Rows are points. To make a cloud, some directions were put in groups of two or more. Within a group, all points are equally far from the middle, so they leave a hole (a ring in 2 directions, a hollow ball in 3). The other directions are filled evenly. Then the cloud was stretched, turned, moved and blurred a little. How many holes are there, and how many directions does each take, smallest first?

Cloud (15 x 2):
-7	30
-24	-34
-35	18
28	22
-27	24
44	1
5	-42
29	-34
-43	3
-43	-12
-45	-4
5	-43
38	11
34	-30
34	16
Holes: 1 (2)

Cloud (22 x 3):
-18	-2	-33
-13	-5	-31
-64	23	11
2	-18	-9
4	37	15
-26	41	45
-13	36	-16
-21	-33	1
-45	6	55
-5	-20	-15
-13	-26	42
-43	31	-21
-45	27	49
-46	19	-29
-53	34	-6
15	-10	25
-1	-7	-21
15	4	44
5	1	57
-9	-15	55
-10	3	-31
-18	47	29
Holes: 1 (3)

Cloud (27 x 4):
-38	18	26	-14
24	-9	51	27
-31	-52	-20	-4
-7	-59	-4	13
-8	-13	38	15
-22	-9	49	-29
-8	-25	32	27
61	-12	0	-12
-46	26	-18	18
3	27	-11	-34
45	1	0	-29
72	-35	21	-30
50	-54	24	-17
64	-46	27	-29
37	-21	-7	-28
-15	-42	14	-42
-34	34	-26	-10
-9	-38	-41	-6
-44	32	-18	3
-29	7	5	34
14	20	39	2
43	14	4	-23
-11	-12	-38	-31
-35	30	13	-12
11	13	-6	46
25	-12	-23	-14
8	8	51	-2
Holes: 1 (2)
